Each row of a before or after table is a point. One or more steps were done to the points. Then noise was added and the rows were shuffled. The steps act on columns, c1 being the first. What was done? A step turns or swaps two columns, mirrors them in a line or flattens them onto one, adds a multiple of one to another, or multiplies or shifts one. Angles are multiples of 10 degrees, from the lower column toward the higher: turns from -170 to 170, lines from 10 to 170 but not 90. Use the fewest steps. Two steps may share a column if one is a turn and the other turns, adds or multiplies; they go together, in the order done. Otherwise the lowest column goes first.

Before (10 x 2):
[[ 6.1 -1.8]
 [-1.8 -0.6]
 [-2.0 14.0]
 [-2.5  1.1]
 [ 5.7 -1.2]
 [-2.8 -0.3]
 [-1.3 -0.3]
 [-1.9  1.1]
 [-2.3  1.4]
 [ 4.3 -0.9]]
After (10 x 2):
[[-12.1   7.3]
 [ -1.5  -2.3]
 [ -2.3  -1.1]
 [ -2.2  -0.6]
 [ -0.7  -1.2]
 [  4.6   3.5]
 [ -0.7  -1.7]
 [  5.2   3.6]
 [ -2.5  -0.9]
 [  3.4   2.6]]
Steps: turn c1 and c2 by 50 degrees

Before:
[[-0.1 -5.9 -1.0]
 [ 1.9 -5.3  4.2]
 [-1.6  5.3 -3.3]
 [ 5.5 -6.2 -1.7]
 [ 3.3 -0.2  8.0]
 [-4.1  5.1  2.6]
 [-3.6  6.7 -1.5]
 [ 2.0 -0.6  3.4]]
After:
[[ 7.8  0.0 -0.6]
 [ 1.6  0.0 -1.5]
 [11.2  0.1 -5.9]
 [ 2.5 -0.3 -5.4]
 [ 5.5  0.0 -4.8]
 [ 4.3  0.4 -7.5]
 [ 9.3  0.2  4.2]
 [ 8.0 -0.3 -0.2]]
Steps: shift c1 by 6.0; multiply c2 by 0; shift c3 by -4.0

Before (14 x 4):
[[-2.1 -4.8 -6.1  1.3]
 [ 2.6 -1.3  0.1  2.9]
 [ 2.0  4.9  6.2 -3.8]
 [-5.7  4.9 -4.0  6.0]
 [ 5.0 -2.1  8.0 -1.5]
 [ 3.6 -4.8 -2.3 -2.4]
 [-6.9  1.4 -2.9 -1.7]
 [-2.9  6.0  6.5  8.2]
 [-2.1 -0.2 -1.7 -6.0]
 [-5.3  4.7  1.2  2.6]
 [ 2.9 -5.1  1.5 -1.7]
 [ 1.8 -3.4 -2.6 -3.5]
 [-1.4 -0.1 -5.1  4.3]
 [-0.9  1.2 -4.8  5.8]]
After (14 x 4):
[[-0.8 -3.5  1.4 -4.0]
 [ 2.6 -1.9 11.8 -4.3]
 [-5.3  0.0  2.4 -2.9]
 [ 3.1  1.2 -0.9  5.2]
 [-0.6  4.8  0.0  8.3]
 [ 3.8 -1.4  3.9  0.8]
 [ 1.2 -5.1  5.4 -3.4]
 [-6.4  1.3  1.2  3.2]
 [ 1.9  0.0 -1.2  4.3]
 [-2.5  4.9  5.2  5.4]
 [ 3.2  6.2 10.4  8.6]
 [-1.1  4.6 10.3 -4.3]
 [ 1.6 -4.8  1.4 -4.4]
 [-0.7 -4.7 -1.9  2.3]]
Steps: turn c1 and c4 by -40 degrees; shift c3 by 4.0

Before:
[[-0.8  6.1 -4.2 -3.6 -2.9  4.6]
 [ 2.2  2.5 -2.2  3.1  4.4  5.7]
 [ 1.9  7.8 -1.0  3.6 -0.7  0.8]
 [ 4.1  1.9 -3.5  4.0 -2.3 -3.8]
 [ 4.7 -1.0 -1.2  3.6 -3.4  4.4]
 [-2.1 -2.1  4.4 -3.6  2.8 -2.0]
 [-3.9  7.8 -4.3 -2.5  4.2 -0.7]
 [ 4.8  5.2  5.0  2.5 -1.4  2.1]
 [ 4.6 -0.7  1.2 -0.9  4.5  2.5]]
After:
[[ -5.0   3.6  -1.8 -11.4  -0.5  -3.3]
 [ -0.6   2.9  -3.3   4.1   4.9   7.3]
 [  0.0   7.7  -1.1  -3.1   2.1   1.9]
 [ -1.0   3.9   5.4  -4.9   5.4   0.2]
 [  0.3  -0.4  -1.2  -9.3   5.3  -1.0]
 [  2.9   7.5  -4.6  -6.3   1.1  -8.2]
 [ -2.0  -3.3   4.3   5.6  -2.9  -1.2]
 [ -6.3  -0.8   1.1  -3.9   1.6  -3.3]
 [ -2.0   9.1  -4.5   2.8  -5.4  -1.9]]
Steps: turn c1 and c5 by 120 degrees; add -0.3 times c3 to c2; multiply c6 by 2; turn c4 and c6 by 120 degrees

Before (9 x 9):
[[ 0.1 -5.0  3.0  2.2  3.1  5.1  0.6  3.5 -5.3]
 [ 3.4  2.5  2.9 -0.8  5.5 -1.3 -1.4  6.2 -2.9]
 [ 4.4  5.0 -1.4  3.3 -6.4 -4.4 -4.4  7.3  0.8]
 [ 1.1 -3.1 -1.6 -4.1 -5.4  3.9 -0.1 -0.7  0.1]
 [-3.3 -4.3  1.2 -1.5 -1.4  2.1  4.2 -1.5 -7.2]
 [-4.8 -4.9 -4.4 -4.6 -5.7  4.9  4.2  3.4 -1.0]
 [-4.8 -0.9 -3.7 -1.7 -3.4  5.8 -0.1 -1.0 -2.6]
 [ 6.5  4.7 -1.4  3.4 -0.1 -0.4  1.3  4.2  0.8]
 [-2.7  0.2  2.4 -2.0 -4.2  5.5  3.0  1.1  2.3]]
After (9 x 9):
[[ 3.8  3.0  2.5 -3.4 -4.3 -2.2  4.5  5.3 -1.9]
 [ 1.2 -6.7  1.3  0.4 -3.5 10.1  1.8  4.0 -5.4]
 [ 0.9 -4.8 -0.7 -3.5  3.6  7.4 -4.1 -2.2  0.0]
 [-3.4 -1.3 -2.8 -1.0  3.8 11.3 -1.3 -1.0 -3.6]
 [-2.3 -5.3 -2.5 -0.6 -2.6  4.1 -3.5 -2.3 -7.5]
 [-4.4 -6.4 -6.3 -5.8  3.9  9.2 -4.5  1.7 -1.9]
 [ 5.2  6.7  2.2  0.6  7.4 -8.4 -3.9  8.2  1.8]
 [ 6.8  6.5 -2.4  2.4  0.6 -1.1  0.6  5.8  2.4]
 [-3.0  0.7 -1.2 -2.5 -0.9 10.7 -5.9 -0.1  2.5]]
Steps: turn c1 and c9 by 10 degrees; multiply c2 by 1.3; turn c3 and c7 by 50 degrees; turn c5 and c7 by 120 degrees; turn c4 and c8 by 20 degrees; multiply c6 by 2

Before, 13 rows:
[[ 6.0  0.1 -6.2 -6.6  3.3  6.5 -0.4  4.1 -0.7 -2.6 -3.7]
 [ 1.8 -6.0  5.3 -1.8 -5.5  7.9 -6.2  3.1 -3.2 -4.5 -3.9]
 [ 1.8  4.4 -3.8 -5.1 -1.8 -1.8  0.2  4.3  4.2  5.3  0.2]
 [ 6.0  0.5  2.9 -0.3  2.1 -2.6  1.2 -1.5  7.1 -2.5 -1.0]
 [ 1.3  2.7  1.7 -6.0  5.4  2.3  2.2  3.9  4.5  1.2 -3.9]
 [-5.2 -3.0  0.0 -1.9 -8.9  6.4 -4.8 -2.4  5.2  1.1  1.1]
 [-1.1  3.4 -7.8  3.5  2.2  7.8  4.8 -4.9 -1.9  0.2 -3.8]
 [-2.8 -6.4 -1.7 -2.2 -2.7  6.7 -2.6 -1.5  1.3  4.0  3.1]
 [-2.2 -0.4 -0.2 -5.8 -4.6  8.0  1.4 -7.3 -3.8 -0.1  6.3]
 [ 0.2 -0.2  1.5  1.8 -2.2  6.5 -7.7 -1.2  2.7  4.3 -1.5]
 [ 4.5 -0.8  2.6 -6.0  1.7 -3.2  4.4 -1.2 -1.2 -0.2 -4.7]
 [-4.3  4.6 -5.9  2.6 -2.7 -0.5  3.7  4.6 -1.1  3.5  8.9]
 [-2.7  4.3 -4.1  2.0  3.0 -4.1 -3.6 -0.3  4.0 -0.5 -0.4]]
After (13 x 11):
[[ 3.8 -4.0  1.8 -2.8 -1.3  3.9  0.6  3.5 -0.9  1.0 -1.0]
 [-4.1  5.8 -0.3 -3.1  7.3  5.6  6.0 -7.5  0.2 -1.1 -2.1]
 [ 4.7 -1.7 -4.4 -2.2 -8.0 -0.5 -1.5  4.2 -1.9  7.3 -3.9]
 [ 2.5 -4.3 -6.6 -3.0 -3.6  2.6  6.2  3.8  5.6 -3.9  0.4]
 [-2.5  6.3 -6.9  1.5 -9.8  2.7 -2.4  5.4 -3.1  3.7 -7.0]
 [ 1.6  2.3  0.0 -0.4 -4.8 -1.1  8.3 -2.8 -7.1  1.0  2.6]
 [ 2.3 -1.7 -4.1  1.3  2.8 -4.6 -2.5  0.0 -4.5 -1.0 -3.6]
 [ 9.4 -0.1  3.5 -0.3  4.6  0.5 -2.3 -2.0  1.2 -3.6  0.5]
 [ 3.0 -1.5  2.1  1.5 -0.1 -2.8  9.3 -0.4 -1.8  6.3  0.2]
 [ 0.4 -4.4  2.7 -2.2  3.3  1.6 -4.0 -0.1  4.7 -0.2  2.4]
 [-1.8 -4.9 -7.3  0.8  9.7  7.7  4.2 -4.3 -0.5  0.1 -1.5]
 [-0.7 -2.5  6.1 -0.4 -9.9  0.0  9.4  3.4  4.5 -5.1  7.6]
 [-0.5  4.9 -1.7 -0.6 -0.6  1.1  7.9 -0.7 -3.9  5.5  3.7]]
Steps: mirror c1 and c9 in the line at 30 degrees; turn c2 and c11 by -110 degrees; multiply c4 by 0.4; add -1.5 times c8 to c5; mirror c6 and c7 in the line at 30 degrees; multiply c10 by 1.3

Before (12 x 12):
[[ 4.8  2.2  0.6  0.4  0.3  0.3  0.3 -4.3  1.0 -4.0 -1.6 -5.6]
 [ 1.0  0.1  4.9  0.6  7.2  3.0 -0.7  5.7  5.7  4.3  5.5  5.5]
 [ 5.0 -5.8 -2.5  3.0  3.8  1.6 -2.3 -6.4 -5.2  0.1 -1.9 -5.6]
 [ 5.1 -3.0  2.8  3.0 -0.8 -0.2 -5.4  1.0 -8.0 -1.9 -1.5 -4.3]
 [ 0.5 -2.2  2.0 -7.5  5.3  4.6 -0.7  6.0  0.0  1.2  3.8  3.5]
 [-4.5  1.0 -2.1  1.3 -3.6 -0.6  5.9 -2.7  3.2 -2.5  1.2  2.1]
 [ 3.1 -1.7  2.8  2.6  2.0  0.3  4.0 -3.7 -2.9 -7.1 -1.4  0.6]
 [-3.9  1.4 -2.1  0.0  4.5 -2.8 -1.6 -3.9  1.7 -5.9 -2.0  2.2]
 [ 2.6  2.1 -1.5  1.1 -0.1 -8.1  5.5 -4.7 -3.2 -3.8 -0.2 -1.3]
 [-5.0  5.0  4.6 -2.8  1.7 -0.8  6.1 -1.5  2.4  1.9 -2.1  5.8]
 [ 4.2  2.8 -2.7  1.7 -2.5 -2.1  0.7 -8.8 -2.1 -4.3 -1.6  3.2]
 [-3.6  5.7  3.7 -0.3  7.3  6.2  1.0  1.5  1.7  2.6  9.4  3.3]]
After, 12 rows:
[[  0.9   3.6  -2.4   8.7  -1.3  -1.0   5.2   6.6   2.1   1.0   4.7   3.1]
 [  6.3  -5.9   0.0  -0.6  -0.1   0.6   0.0  -4.3   0.8  -0.7  -1.4  -6.0]
 [  1.5  -3.8  -4.9   0.7  -0.9   2.0   7.2   6.1   5.5   1.0   5.5   5.4]
 [ -6.2 -16.1  -2.7   2.1   6.4   2.0   1.6  -1.6   0.7  -0.4  -1.6   6.3]
 [  4.3   1.4  -3.2  -2.0   4.1  -2.9   1.4  -5.2  -0.5  -0.4  -2.2   0.3]
 [  7.1   4.6  -4.0  -2.5  -5.8  -6.9  -0.5   0.6  -3.8   0.3  -1.4  -4.4]
 [  3.3  -3.2   2.3  -3.8   5.1   1.9  -0.4  -5.3  -7.5  -0.8  -0.2  -1.1]
 [ -6.0  -0.7   2.5  -1.3   6.3   2.8  -3.6  -3.6   1.6  -0.9   1.4   2.8]
 [ -4.9 -16.8  -1.4   2.0   1.5  -2.7   7.3   1.7   5.5   0.5   9.0   3.1]
 [  5.2  -4.1   3.8  -2.5   0.9  -1.2  -2.1  -9.0  -2.4  -1.8  -1.6   3.5]
 [ -5.3  -1.5   2.9  -0.8  -1.7   2.8   4.5  -4.8  -1.1  -1.3  -2.5   2.2]
 [  6.4  15.6   0.4  -2.4  -2.8  -5.8   3.7  -5.8  -1.1  -0.6  -1.6  -6.3]]
Steps: multiply c1 by 1.3; turn c2 and c3 by 160 degrees; multiply c2 by 2.5; turn c4 and c6 by -160 degrees; turn c6 and c9 by -50 degrees; swap c5 and c7; flatten c8 and c10 onto the line at 10 degrees

Before, 11 rows:
[[ 1.7  4.9 -5.6  1.9 -4.6 -0.9  6.5  3.0  2.2  6.9  2.6  5.5  1.9  4.2]
 [ 0.3  0.7  5.1 -6.1  1.2  3.8 -6.4  1.4  1.6  1.1 -2.9  6.4 -3.7 -4.5]
 [ 4.2 -1.9 -4.8 -1.4 -1.1  0.1  1.8 -2.9 -1.5  5.6  4.8 -5.2 -4.6 -0.8]
 [ 3.1 -3.5 -1.8 -0.1  6.3 -0.5 -0.2  4.6  4.6  7.9 -2.7  1.2  1.1  6.4]
 [-7.0 -1.7 -6.3  1.5 -3.2  4.6  3.1 -2.1 -3.6  2.4 -0.9  5.5 -1.7  4.1]
 [ 1.0  7.2  6.6  3.2  6.3  2.0  3.6  0.5 -1.6  3.3  2.8 -2.1 -1.8 -3.9]
 [ 2.1  1.5  5.5 -5.9 -3.0  5.8  2.2 -0.7 -4.9  1.4  3.8  5.7  6.6  7.8]
 [ 2.7  7.1 -3.5  5.5 -2.2  9.0  4.8 -2.4 -3.9 -4.2 -0.4  3.4 -2.3  4.3]
 [-0.9  1.9  5.2  4.3 -0.6  7.1 -5.1 -6.9  5.0  1.6  6.3  3.5 -3.8 -4.5]
 [-6.3  0.2 -0.4  2.3 -5.7 -1.1  1.1 -3.9  2.3 -2.2 -4.1  7.0 -0.5 -4.7]
 [ 1.9  1.9  4.7  3.7  0.9  9.3  1.6  1.4 -6.0  6.5  1.8 -5.3  0.6 -3.0]]
After, 11 rows:
[[ 6.6 -4.3 -2.2  0.1 -2.3  2.9  3.1 -3.2 -2.3  4.2 -1.2  4.9  6.0  4.8]
 [-0.3  5.1 -4.5 -0.2 -3.1  5.1  1.5 -1.2 -0.8  0.3  4.9 -5.6  4.8 -1.3]
 [ 0.1  2.6  0.2  0.4  1.0  6.4  2.4  1.2 -6.2  9.1  2.0 -5.4 -4.5 -2.9]
 [-3.1 -2.8 -4.1 -0.7 -6.7  1.5 -3.9 -0.5  3.4  6.8  6.7  3.0 -5.0 -4.6]
 [-5.3 -1.3  2.2  1.2  3.1  7.1  6.3 -4.9 -0.7 -0.9  2.2  4.9  6.0  4.4]
 [-0.9  2.8  1.6  0.2  4.6  8.1  0.1  6.4  5.5 -0.6 -2.6  0.8  1.7  6.8]
 [-5.3  0.4 -1.9  1.1 -2.3 -4.7  5.8 -2.6 -7.2  8.7 -0.8  3.6  3.7  4.1]
 [ 1.9 -6.0 -0.5 -0.1 -4.1 -2.0  1.1 -5.4  1.8 -1.0 -4.1  7.2  0.8 -4.8]
 [-5.1 -1.9 -1.9  0.3  0.4  3.5  3.9  6.3 -4.9  1.7  2.7 -2.6 -6.4 -3.7]
 [-0.2  2.0  6.3  0.1 -0.9  1.4  0.9 -3.1 -5.2  5.8  4.1  5.9 -5.3  7.4]
 [-1.2 -0.7 -3.6 -1.4  1.6  1.1 -6.9  1.7  1.0  3.3 -3.0  6.8 -4.9 -4.3]]
Steps: turn c2 and c9 by -30 degrees; turn c1 and c2 by 120 degrees; turn c3 and c13 by -90 degrees; flatten c4 and c7 onto the line at 80 degrees; swap c5 and c8; swap c6 and c10

Before:
[[ -4.9  -2.1   1.3   2.0   1.6  -0.1   3.2  -7.1   4.4   1.0   1.3  -7.2
    3.2   0.7   3.9   0.3   2.1   3.2   4.5  -1.9]
 [ -1.7   0.6  -0.1   2.7   8.3   2.4   4.7  -1.1   3.3   5.7   1.9  -2.5
    3.8   1.5   7.7   0.2   4.1  -3.1   2.7  -1.1]
 [  0.4   4.8  -1.9   2.6   1.3   2.7   3.8  -3.8   0.3   1.4  -5.4  -3.0
    2.2   2.2   4.9  -6.9   1.3   2.0  -3.8   5.3]
 [ -3.7   7.1  -3.0  -0.6   5.2   1.3  -0.5  -1.7  -7.2   2.4  -1.9  -1.7
   -4.4  -3.3  -3.5  -0.5   0.3  -5.4   1.1  -4.7]
 [  0.7   3.1   2.3  -2.3   7.2  -3.0  -0.3  -1.3  -6.6  -1.1   1.7  -1.6
   -3.5  -1.1  -1.7   6.8  -0.5  -3.7   2.2   1.9]
 [ -1.1   0.0  -1.3  -3.9   9.6   5.5  -0.4  -3.7   0.6   0.3   3.8  -3.8
    0.5   0.3   4.0   1.5   3.4  -4.2  -6.3  -3.6]
 [ -4.1   9.3  -4.0  -3.0   5.0   3.1   2.9   0.8   2.7  -1.6  -5.1  -2.7
    1.2   0.6  -2.4  -6.3   3.2   1.4   0.6   6.6]
 [ -3.7   9.5   6.1  -5.0   0.7  -2.5  -1.9   0.7  -6.8  -5.7  -1.6   2.8
    0.8  -9.0   0.0   0.1 -10.7   2.2   9.0   1.4]
 [  0.3  12.8   4.8  -4.9  -1.9  -4.2  -0.7   0.2  -1.7  -0.2  -4.5  -2.8
    4.9  -0.8  -0.8  -6.0  -1.0   3.9   5.2   1.2]
 [ -1.4   3.6   5.0  -4.4  -1.4  -5.0   3.9  -0.4  -4.5   0.1   1.5   4.7
    5.6  -3.2  -5.1  -0.9  -7.8   4.8   6.9  -0.2]
 [ -0.9   4.0   4.2  -5.6  -2.4  -2.4  -1.0   1.7  -7.5  -8.5  -4.6   3.1
    3.0  -5.6  -1.6  -1.6  -1.8  -1.9   9.0  -1.1]
 [ -3.5   2.5  -1.9  -2.7   6.8   1.4   1.9   1.1  -0.2   2.2  -1.0  -2.3
   -6.1   5.7   1.6   6.0  -2.9  -7.0  -2.7  -4.5]]
After:
[[  0.1   0.1  -0.9   3.3   8.4   2.4   9.3   1.4   3.2   5.8   2.4  -0.7
    4.3   2.8   7.6   0.6  -1.3   3.4   1.5  -1.5]
 [ -0.8   3.2  -3.3  -1.7   6.7   1.1   3.9   0.3  -0.3   1.8  -0.7   1.0
   -5.8  -3.1   1.6   6.2  -8.2   6.8   5.8  -4.8]
 [  1.5   3.2   3.0  -2.3   7.2  -2.6  -1.0   2.2  -6.3  -1.1   1.7  -0.7
   -3.4   2.3  -1.2   6.5  -5.1   3.9  -1.5   1.5]
 [  1.6   3.2  -3.1   3.0   1.7   2.4   8.0   4.4   0.7   1.4  -5.0  -1.3
    1.9  -3.9   5.0  -6.7  -4.1  -2.1   2.4   4.9]
 [  0.6  -4.1   1.4   2.4   1.7  -0.6   6.6   6.5   4.5   1.2   1.1  -0.9
    3.1   4.1   3.8   0.7  -2.7  -3.7   0.6  -1.5]
 [  2.1  12.7   7.0  -5.2  -1.7  -4.6  -1.2   4.7  -1.1  -0.1  -3.9  -1.2
    4.7   5.7  -1.2  -6.2  -6.3  -3.6  -1.1   1.0]
 [ -1.7   6.6  -4.8   0.0   5.3   1.5  -1.6   3.9  -7.3   1.9  -2.2   0.9
   -4.3   1.0  -3.4  -0.1  -4.8   5.1  -3.2  -5.2]
 [ -4.0   9.5   9.6  -5.1   0.8  -2.6  -3.5   2.2  -6.9  -5.8  -2.2   2.9
    1.0   8.4  -0.8   0.3 -15.8  -1.6  -9.5   0.9]
 [ -1.4   4.0   7.1  -5.7  -2.0  -2.1  -1.6  -0.1  -7.3  -8.5  -5.2   1.6
    3.5   8.8  -1.3  -1.1  -6.6   2.0  -5.3  -1.0]
 [ -0.4   8.8  -6.6  -2.5   5.1   2.8   5.5   2.7   3.2  -1.4  -5.5   1.2
    1.2   0.6  -3.2  -5.8  -2.0  -1.1   0.4   6.7]
 [ -3.8   2.5   8.1  -4.4  -1.4  -4.8   7.8   1.2  -4.9   0.1   0.9   2.8
    5.9   6.4  -4.5  -0.9 -12.7  -5.2  -3.0  -0.1]
 [  0.6  -1.5  -1.5  -5.0   9.4   5.2  -0.1   3.3   0.7   0.3   3.7  -0.7
    1.0  -5.9   3.7   1.4  -2.3   4.5   0.0  -3.8]]
Steps: flatten c1 and c12 onto the line at 140 degrees; mirror c2 and c8 in the line at 10 degrees; multiply c3 by 1.6; multiply c7 by 2; swap c14 and c19; shift c17 by -5.0; multiply c18 by -1

Before:
[[ 7.6  8.1 -3.4  2.8  0.0  2.7  3.6  2.4 -3.3 -5.1  5.3 -3.4  6.7 -0.7
   7.8 11.1 -4.1  5.0 -7.7 -1.5 -0.5 -4.5  4.2  4.5]
 [-3.2 -4.5  2.6  1.2  4.2 -1.3  2.0  1.9  0.5 -7.6 -2.8  1.6  0.8  0.7
  -5.0 -4.1  2.0 -3.3 -3.2  5.3  5.0  0.7 -3.7 -1.1]
 [-2.4  5.0 -1.7  2.2  4.1 -1.7  2.5  1.5 -5.2  7.6  8.1 -2.8  0.4 -0.6
   6.5  7.5  1.3 -0.8 -5.8  2.5 -2.7 -4.1  2.0 -3.3]
 [-3.2 -1.3  5.9  0.1 -4.9  2.8  4.3  1.6 -1.2 -8.1 -2.4  1.0  5.6 -0.8
  -3.4  1.8  3.5 -4.9  0.2  5.7  2.2  3.2  1.7  2.1]
 [-1.1 -1.6  5.9  0.4  2.0 -2.3  7.1  3.8  1.3 -4.1 -0.9  1.2  4.4  2.2
  -0.4  2.6 -2.6 -4.4  4.4  4.0  4.1  1.9 -4.5 -2.1]
 [ 1.6  0.9  3.6  3.1  7.5  2.9 -0.6  0.5 -7.1  7.7  4.5 -4.1  0.0  1.5
   0.9  7.8 -0.9  2.3 -1.8 -1.8 -3.8 -3.2  2.4 -0.6]
 [ 5.7  6.6 -6.0 -2.0  3.2  6.2  5.5  7.5 -6.0  0.4  4.1 -7.9  6.6 -3.9
   4.0 11.0 -4.1  2.6 -5.3  1.3  0.5 -2.4  5.6 -0.5]
 [-5.1 -3.1  3.5 -1.6  2.0 -4.6 -6.5  3.6  1.6 -1.2  2.0 -1.3 -2.7 -2.9
  -2.1 -0.6  1.4 -5.1  6.1 -1.0  1.0  4.7 -4.1 -1.2]
 [-6.4  1.2  3.5 -3.4  5.0 -6.1 -1.5  0.9 -1.1 -2.0 -4.1  2.9 -1.1  1.1
  -5.4  3.8  3.1 -6.7  1.6 -0.7  8.2  4.5 -3.5  1.5]]
After, 9 rows:
[[ 5.6 -4.3  7.2 -2.6  3.6  9.7  5.4  7.3 -6.3 -0.4  4.1 -7.9  6.6 -4.2
   4.1 10.5  6.8  2.2 -5.1  0.8  0.0 -2.6  0.6 -0.1]
 [ 1.4 -0.1  0.0  3.4  6.1  6.8 -0.4  0.4 -6.5  7.9  5.0 -4.4  0.6  1.6
   0.6  8.0  1.2  2.5 -1.8 -1.6 -4.8 -3.3 -3.8 -0.3]
 [-2.4  1.6  2.5  2.6  3.9  2.4  2.6  1.2 -4.9  7.5  7.8 -3.0 -0.6 -0.9
   7.7  7.1  4.6 -0.8 -5.6  2.2 -2.8 -4.1 -0.4 -3.7]
 [-5.0  1.1 -4.7 -1.4  2.6 -1.2 -6.0  3.4  1.7 -0.7  2.2 -0.9 -3.5 -2.7
  -2.8  0.0 -2.7 -5.4  6.2 -1.3  0.8  4.9  0.0 -1.3]
 [ 7.0 -3.6  5.4  2.7  0.0  7.3  3.4  2.0 -3.1 -4.4  5.8 -4.1  7.0 -0.9
   7.8 10.7  7.7  5.5 -7.1 -1.8 -0.9 -4.5 -0.8  4.5]
 [-3.4  3.0 -1.9  0.0 -4.5  6.5  4.5  2.1 -1.6 -8.1 -2.4  0.9  4.1 -0.9
  -3.7  1.5 -1.4 -4.7  0.4  5.9  2.7  3.0 -5.8  2.5]
 [-1.2 -2.9 -7.2  0.5  2.6  1.6  6.3  4.0  1.3 -4.2 -1.0  1.1  3.2  2.2
  -0.7  2.1 -1.5 -4.3  4.0  4.2  3.7  1.9 -1.3 -2.3]
 [-6.4  3.5 -4.4 -3.4  6.1 -1.6 -1.0  1.0 -1.3 -1.5 -3.6  2.6 -0.9  0.5
  -5.7  2.7  0.6 -7.5  1.4 -0.4  7.9  4.6  0.0  1.8]
 [-3.0  2.5 -4.5  1.1  5.2  2.8  1.9  2.2  0.9 -7.7 -2.4  0.9 -1.1  0.0
  -5.0 -4.3 -5.4 -3.5 -2.8  6.0  4.7  0.4  0.5 -0.8]]
Steps: swap c2 and c17; turn c3 and c23 by -130 degrees; turn c5 and c21 by -10 degrees; shift c6 by 4.0; add -0.3 times c20 to c13
